Each row is a point. Two turns around zero, p and q, are shown by what they do to some points. Where does a point land after both, in the order given? Backwards means that the second turn is done in reverse. Each puzzle has new turns, and all numbers are rounded.

Turn p:
[-14.1 -16.6 -32.4] => [ 36.5  -4.7 -12.9]
[-17.2 -14.2   6.1] => [12.6 -8.9 17.2]
[22.2  9.7  0.3] => [-15.2  15.4 -11.0]
[ 5.6 14.0  7.3] => [-16.4  -1.4  -3.3]
[-20.3  -1.9  -0.9] => [  9.3 -17.2   5.8]
[23.8  9.0 19.6] => [-27.0  16.9   4.3]
Turn q:
[-9.2 12.3 28.6] => [24.4 12.4 17.5]
[ 10.1 -29.0  -8.3] => [-15.4  11.0 -25.6]
[11.9 -1.6 -8.6] => [-14.8  -0.4  -0.6]
[-12.8  18.4 -11.7] => [  5.7 -23.0   8.8]
Where do these land?
q, then p: [ -0.7 -27.7   7.6] => [  0.4  -5.6 -28.2]
p, then q backwards: [10.5  7.8 14.5] => [19.1  0.0 -4.2]
p, then q: [  7.4 -11.5 -12.7] => [-13.1  -3.6  12.8]
q, then p: [-17.1  31.3  -9.5] => [ 4.2 23.3 28.4]

Turn p:
[-24.3  -4.2 -19.7  -4.3   7.5  13.4] => [-24.2   2.1  23.3   4.8   7.2   6.3]
[-23.9   2.9  12.5  -0.3   8.8 -10.9] => [ 1.5 16.2  5.6 24.6  3.2 -4.5]
[  4.1 -14.3  18.1  -5.3  14.1  -4.4] => [ -2.2  15.7 -10.8   4.1 -19.1  -6.8]
[-18.5   3.7 -53.4  19.9  12.2  -0.1] => [ -4.6   4.7  52.2 -18.7  18.6  16.9]
[26.1 16.8 10.6 -5.6 -5.5  5.7] => [ 13.3 -19.3 -20.4  -2.7  -9.3  10.5]
[ 19.5  -2.4  11.6 -13.3 -19.6  -9.8] => [  6.0  -2.8 -31.9  -8.5   6.0  -3.3]
[ 17.1  -2.5  20.4   8.9 -17.5   6.2] => [ 10.3 -16.7 -18.1  -3.7  -6.7 -19.1]
Turn q:
[ 22.8 -17.7  13.5  24.1  26.0 -25.1] => [ 25.8   2.7 -18.5 -21.4  29.4  23.8]
[-4.7 11.2 -1.5 -0.9 24.1 11.3] => [ 10.9  -3.2 -16.3   8.9 -18.5   6.7]
[ -2.5   4.1   5.4  19.3 -24.5  -2.4] => [-10.9  26.0   7.8   0.1  11.6  -6.4]
[ -2.0  13.9  -4.5 -14.4 -19.1 -12.0] => [-24.6  -1.2   7.2 -12.7  -7.3  -7.7]
[-19.6  -5.5 -15.8  -3.7  -5.2  22.5] => [  6.2  -0.2  19.5  20.7 -16.8  -8.8]
[ 13.5 -26.1  20.1 -15.3   6.5   7.6] => [  9.9 -26.3  -7.6   8.0  24.6  -9.4]
[ 10.5  21.6 -15.0  -7.1  15.0  14.3] => [ -9.2  -7.7 -11.0  13.1 -21.2  19.9]
[  9.7 -12.0 -14.3  22.0 -15.3   5.6] => [ 0.0 15.0 20.9  9.8 15.1 14.4]
[-27.6  10.5  12.1 -23.9  -7.4 -21.8] => [ -8.0  -5.0  -2.2 -26.5 -16.8 -32.3]
Where do these land?
q, then p: [-10.7 -16.8  -6.0  24.1 -26.5 -19.5] => [ 14.1   1.9 -19.3  30.6 -16.2  18.0]
p, then q: [ -1.2 -10.2 -18.0   5.8  29.3   6.8] => [-16.9   4.4 -10.9   8.8   1.4 -29.4]
p, then q backwards: [ 19.5   6.8 -31.6 -20.9 -18.5   5.1] => [ 34.9  -0.8   0.5  -5.8   7.7 -30.3]
q, then p: [ -1.0 -14.7   9.5  -7.9 -11.5   0.3] => [ 6.0 19.9 -1.0  2.3 -7.9 -1.7]
q, then p: [-22.2  10.8  12.8 -26.7  25.8  27.0] => [ 12.2   5.4   2.5 -38.9  27.4 -20.8]
p, then q: [ -6.7 -11.2  18.1  14.4  12.1  -2.0] => [-15.6  16.2  -1.2 -16.5   8.8  -0.2]
p, then q: [  6.4  11.9  10.0   2.8  -4.3 -21.7] => [-7.4 -3.1 -4.3  3.6  3.3 25.9]
p, then q: [15.9 23.5  5.2  8.5 -6.4  4.1] => [  3.6 -11.8   9.9  10.2  21.4  12.4]

Turn p:
[  9.0  22.8  18.2  -3.3  18.6  -5.8   1.1 -22.8] => [  4.6 -13.9 -12.2   5.5 -34.6   5.2 -14.6  -3.6]
[-10.6 -12.6   8.9  -2.7   7.8 -12.5 -11.4   4.4] => [-13.1 -16.8   3.3  10.8   6.3  -1.4   2.7   9.7]
[ -4.3  -3.6 -15.9   3.6 -30.0 -10.8   7.2  -9.7] => [  8.9   6.3  14.0   1.1  13.3 -20.0   0.0 -23.8]
[-19.8 -12.3 -31.3  -9.7  -4.9  14.6  -1.7  10.3] => [  2.7  14.1  11.5  -7.1  35.8   2.8 -14.3   9.0]
[  8.5  -7.0  28.7   6.8 -14.5 -22.9  42.2  -7.3] => [  8.0   8.4  -7.3  41.2 -16.6  -7.0  25.7 -26.3]
[ 46.8  26.3   3.6 -24.8  22.8  12.8 -17.8 -16.7] => [ -0.7 -16.6 -40.2 -33.9 -26.4  23.6 -18.1 -12.8]
[ -9.8  -4.8  13.3   4.7   8.8 -15.3  -3.0  24.3] => [ -9.0 -12.3  12.8  12.2   1.3  11.4  19.5  13.2]
[-20.1   1.0  -5.8   4.3 -30.6  10.7   4.3  12.0] => [-7.8 25.6 26.9 -1.9 11.3 -7.2  2.9 -6.1]
[-17.7 -11.1  -9.5   0.2  12.1  17.2  -9.2   9.9] => [-6.1  6.6  3.6 -3.6 16.1  3.1 -8.6 26.5]
[ 28.8  23.7 -14.0   6.4  11.8   3.2   0.0 -11.6] => [ 25.7  -5.8 -14.6 -24.3 -17.9   5.7  -5.0  -6.3]
[-10.7 -22.3   3.7  14.6  -1.9   8.9 -11.7   7.2] => [-13.2   4.4   2.2  -0.1  11.5 -16.1   9.9  20.6]
Turn q:
[  6.6   0.0  -9.5  11.5  34.6   9.2   6.9 -23.5] => [  4.7  -4.9  11.1  -6.0  -7.4 -22.8  -3.6 -36.8]
[ -1.0  -7.5   0.8 -27.4   0.2   7.8   1.4  22.0] => [-12.7  -0.3 -24.1 -17.6   2.9  16.8   0.5   3.5]
[ -3.0  -0.2  -6.9  20.5  24.0  -5.8  29.3 -13.6] => [ -7.3  -6.5  23.3   7.5  10.1 -10.3 -15.7 -31.3]
[  7.6  -6.0  -0.6  20.8 -36.7  -7.6 -29.2  32.3] => [-14.4  -2.7 -10.6  25.0 -15.7  -4.0   4.8  50.9]
[ 16.1   3.4   4.4  -6.8 -13.9   3.3   0.8  -6.3] => [ 8.6 -8.2 -2.5  5.9 -2.7 10.6 16.7  1.3]
[  1.0  15.9  15.9 -10.7  37.9 -17.3   8.9  -0.3] => [-10.2  -2.2  27.7 -36.3   6.7  -0.4   1.8 -13.9]
[ -9.3   2.5 -29.2 -20.6 -13.4 -11.8  -8.4   7.5] => [ -4.6  12.4 -23.4   0.0  26.9  -9.1  11.8  12.2]
[ -2.3  15.5 -18.5   6.1  -1.5   8.2  18.8 -12.9] => [ 13.6 -14.5  -0.1  10.0  20.0  -9.2  -5.2 -14.5]
[ -3.8 -22.4  23.9 -18.2 -10.1   0.6  -5.8 -10.0] => [  6.2  23.8  -3.9  -2.2 -15.1  27.6   6.3  -1.3]
[-12.0  -1.2  19.7  24.7 -21.0  13.4 -22.7   4.8] => [ 16.1   3.2   2.3  13.6 -25.6   0.7 -17.3  29.8]
Where do these land?
p, then q: [ 18.7 -17.8  22.2   9.2 -11.0  19.4 -21.1  22.7] => [ -3.5   4.2  -8.5  -9.7  42.5  12.8 -22.6  -5.2]
q, then p: [-21.2   6.0 -20.6  -0.5  -1.3  23.9  21.3  13.5] => [  3.5 -25.4  -9.5 -19.4  18.6  -9.1 -12.3  20.4]
q, then p: [ 18.2  -0.3 -23.5  11.1  16.4  -5.0  11.5 -16.6] => [ 12.7 -14.1  -5.4  26.8  -8.2 -22.5  -4.1  -3.2]
q, then p backwards: [  6.5  25.6 -11.8 -17.7  18.3 -17.3  -3.7 -16.7] => [ 12.1 -10.2 -22.8  17.9 -25.4  -7.4  -9.7  13.8]
p, then q: [-24.1   0.9 -21.2  14.7  10.1  -9.2  11.3   5.9] => [-17.2 -18.2  14.5  -7.8 -24.9   5.3   5.2   5.0]
p, then q backwards: [  7.5  22.5  27.0  19.5 -16.7 -23.5 -21.9   0.6] => [40.9  0.3 13.3 15.6 28.1 -0.3 -9.8 -1.0]
p, then q: [ -7.8  -7.0   6.2  -8.3 -30.5  -0.6 -14.4  10.5] => [ 12.1  18.6  17.6 -15.2   9.1   7.2 -15.8  -6.7]
p, then q: [ 10.3   6.0  10.4   4.0   0.9 -22.9  22.3  -6.1] => [  5.3  -8.0   7.7  31.5  -5.2   1.2   6.1 -10.9]
p, then q: [  4.8 -17.2  22.5 -12.1  -4.6  21.3 -11.8 -16.4] => [  4.1  18.8  -6.2   0.9  25.9 -21.5 -11.5  13.4]
q, then p: [-12.9 -18.7 -11.0 -20.0  18.5  13.9   6.5   2.5] => [  8.0  -8.0   3.2 -11.8   5.9  -3.4 -35.4  -6.3]

Turn p:
[  4.0 -32.3 -17.5  10.5 -10.7 -15.0   8.8 -56.0  -9.1  14.9  36.2] => [ 10.5 -37.9 -14.6  11.4 -22.0  21.3 -28.7  24.2  -5.1  -1.3  48.8]
[-10.3   9.9 -17.9  -1.6  -1.4 -15.3  10.0  11.5  -4.6 -24.7  -6.3] => [  3.7 -16.3  18.2  10.7  -0.8   5.6  15.5  -6.8 -13.0   1.7 -21.2]
[ -8.7  -4.8 -18.4  -7.3 -12.3  19.3   4.7  -7.0  -6.3  -5.9 -11.7] => [ 14.5 -12.3  17.6 -13.6  -9.0  -9.4  10.2  -1.5   6.9   8.2   7.3]
[  5.9  13.0 -11.8 -27.4   1.4  13.4   6.7  12.8 -10.0  13.5  -8.6] => [ 17.4  20.1  17.7 -16.8   1.6  -5.8  -3.0 -11.9 -13.9  12.4  -0.8]
[-14.4   5.1  -5.4  10.8  24.6  -9.4  12.3  -1.0  -2.0  17.4  15.0] => [ -9.5 -11.9  -3.2  -4.3   0.6   5.3 -34.0   0.7 -11.4   0.8 -13.4]
[ 11.1  -2.1  38.4  -3.8 -16.2   3.2   1.0  15.4 -18.6   9.7 -10.2] => [  9.0  20.9 -12.4 -13.2  35.7  -0.2  12.7   1.8   2.4 -17.8   7.9]
[ -0.4  15.9  66.4   2.3  -1.5  10.7 -22.3   4.5  14.7 -23.1  -3.3] => [-13.7  20.0 -52.9  -0.3  17.1 -10.4  30.9 -20.4  22.5 -15.0 -13.0]
[  3.9  -6.5 -16.2  -7.4 -15.1  27.3  12.1  14.6  35.2   3.4   8.7] => [-15.6   6.5  22.3  -3.5  -0.8   5.8   1.0 -18.6  23.4  32.4  16.2]
[ -6.5   1.6 -14.6  14.8  16.1  -2.6   3.1   8.8 -10.2  11.3 -14.3] => [ -0.1  -2.9  17.1  -4.6   2.0  -9.7 -16.3  14.0  -2.9  -5.5 -18.6]
[  8.3   4.2  -5.6   8.6  -8.2  11.0 -29.6  14.6   0.4 -27.2  17.1] => [-19.7  -1.6  -0.5  23.7  -0.1 -28.7  22.3  -9.8  -5.3   3.4   9.7]
[  0.8 -24.6  -4.0  -0.5  36.0 -15.2  10.3  -3.9 -17.3   0.2  -1.2] => [  4.6  -5.9  10.7   3.4 -12.0   7.6 -27.0  -2.3  -8.0 -36.9  -5.2]
[ 16.2  18.1   6.1   8.7  -5.4 -10.8   5.3 -22.5  27.5   4.3 -10.5] => [ 10.2  10.3 -19.1  16.4  -6.8  16.6  -1.0  14.4  19.3  20.4 -10.5]
[ -9.9   2.4   0.5  -7.8  -7.3 -16.6 -22.2   8.0   0.3   6.4 -10.9] => [-11.1  11.0  -1.0  -9.4  -5.7   2.1  17.3  16.2 -14.8  -2.7  -7.1]
Turn q:
[-29.7  20.1   2.0 -17.3 -20.1 -15.4  -1.4   8.4  -8.4   6.4   0.3] => [  2.7  13.4   0.8  -1.4  33.5   3.9 -15.3  23.8   2.4 -12.5 -11.0]
[-11.9 -10.3  -8.2 -18.4   2.1 -11.3  19.6   9.9 -21.2 -25.9  13.5] => [ -7.8  -0.9  25.4  26.1  -2.1 -14.6 -21.5  22.2  -2.4  -0.3   2.4]
[ -9.6   6.8 -15.3 -10.9 -19.9   2.1  17.7  24.5  -0.1  13.2  18.4] => [ 9.5  3.2 20.6  0.0 25.3 -3.5 -6.6 10.9 27.0 -3.4 15.4]
[ -4.1   4.8  21.0 -18.1  28.1   0.7 -28.6   9.8  -2.7   9.3  25.0] => [ -2.0  -7.9 -30.2 -16.9   0.6 -39.5 -19.0   5.2   3.1   0.0  -3.0]
[-16.0   8.4   4.8  20.4  30.3  10.7  17.2  -9.6  26.0  15.1 -17.0] => [-20.7 -27.8 -16.2  -5.8   9.9  26.7  -7.6 -31.2  -1.9   0.8   6.1]
[ 15.9  21.4 -17.4  18.8  13.0  -8.8  -4.9  -7.8 -14.5 -14.2 -18.5] => [ -7.0  -7.7  11.5   8.7  -4.3   1.4  17.9 -15.2  -6.0   5.9 -38.7]
[ 15.4 -21.7  -2.3   9.8  -3.1   1.1 -21.9  -1.7   9.9 -18.2 -19.6] => [ 10.0  19.0  -5.7   7.2 -32.0   4.8   6.2 -18.5  -8.7  -5.7  -5.7]
[ -5.7 -19.2   0.4 -17.6  -5.1  -9.6  15.0  -7.3   9.4  21.1 -22.4] => [ 15.9  -6.3 -12.2   7.2  -3.9  34.0 -12.6  13.8   4.6   5.4   9.1]
[ 17.8   2.1  28.6  16.2 -17.9  -5.5  15.4  24.9  13.6  10.1  -7.1] => [ 23.1  13.6  -5.0   6.0  23.9   3.1   8.8 -20.6  -9.6  23.2  21.3]
[ 22.4   4.2  -4.4  12.3  19.8 -14.2 -10.6 -22.1   9.3 -24.2  10.4] => [-27.2   1.4 -12.6  15.9 -21.6 -13.8  22.4  -8.8  -1.4   9.1 -13.8]
[  1.5   5.7   2.1 -24.7 -16.9  31.4 -16.4  -4.4 -16.1  -3.1  24.8] => [ -2.5  13.6  15.2 -37.5  -8.6 -22.5  -2.0  24.9   3.9  -2.8   6.0]
[  3.9 -22.2 -11.1  29.6 -10.3  18.9  -1.2 -24.7  -5.1  10.4  -7.8] => [  6.0 -13.5   8.3  -9.7 -20.6  20.0  29.4  -6.7 -11.3 -19.8  11.9]
Where do these land?
p, then q backwards: [-18.3 -17.0  15.8 -14.6 -22.1  -9.0  17.8  -5.0  25.6   2.5  13.8] => [ -1.1   4.7  -3.2   6.6  -1.0  15.8  19.5 -24.1  30.4  21.3 -13.6]
q, then p: [ -3.5  -1.5  -8.8 -15.0 -28.2 -12.9  19.9 -12.9 -18.4 -22.2  37.3] => [-32.3  -2.4  -6.0  -0.3  43.2   8.2  -1.1 -13.6  -9.3  -5.4 -27.4]
q, then p: [-16.4   0.2   0.8   4.9  -1.3   5.5 -10.7   0.6  10.2  33.7  -4.6] => [  3.8   3.8  15.4  11.5 -25.8  -4.3  -0.9 -22.4   3.5   0.6  10.1]
p, then q backwards: [  2.8   1.3  19.1  47.3  -5.9  21.3  -6.7  -8.1  11.2 -21.2   4.6] => [  1.3  10.3 -17.4  -2.7  25.6 -29.9   0.8   7.6  14.0  16.1  36.4]
p, then q: [ 31.2   9.8  -2.0  -0.2  -6.4  11.4 -12.6  15.1  -3.8  27.8   1.3] => [ -4.0 -10.1 -14.8  -3.9  30.0 -23.8   5.4  -3.6   9.2   6.6 -20.8]
p, then q: [ 21.7  -3.4   5.0  -6.5  22.1  14.8  20.5  23.2 -32.3  10.1  -3.0] => [-17.9   3.6 -22.9  -0.6 -14.2 -24.4   7.2  -0.4 -19.4  18.6 -30.7]
q, then p: [ -5.5   2.4 -32.0   5.0   4.2 -18.4   2.1 -10.8   3.7 -18.8 -16.8] => [  0.1 -13.5  -1.8  -8.2   7.9 -12.1  14.2   8.6  34.9   2.1 -15.7]
p, then q: [ -9.3   7.5  -6.1  -5.3   9.4 -24.1  -9.4  17.2 -12.8   9.5 -33.4] => [ 14.4   9.6  16.3  -0.8  10.4   3.6 -23.7  -5.8 -20.9  22.0 -20.6]
q, then p: [ -7.2  29.0 -10.2 -20.1   7.8  -0.6  14.3  22.7  -1.5  -8.2   2.9] => [-20.7  21.2 -17.8 -11.9 -15.4  -0.8  -4.5  10.9   6.0  -9.9 -20.4]
p, then q backwards: [  8.0 -10.1 -13.5  -7.9   1.6   6.6  -8.8 -24.4 -20.8 -28.1 -19.3] => [ 15.4 -34.2 -16.3  13.7  -3.4  -0.4 -15.8   6.9 -20.3   8.2   8.6]
q, then p backwards: [-15.0 -17.4   8.1   0.5  10.9  -0.8 -25.7   0.4  33.9   8.9   9.0] => [  3.7 -12.5  35.5  -4.9  16.5   9.6 -12.8 -21.4   2.3   0.9  15.4]
p, then q: [ 11.5  -0.8  23.8  11.9   8.1   6.4  -0.8 -18.0   5.0   6.1   8.2] => [-10.1   6.5  -0.3   3.9  -8.3  -3.2   8.9 -11.6  25.6 -14.2  -9.7]
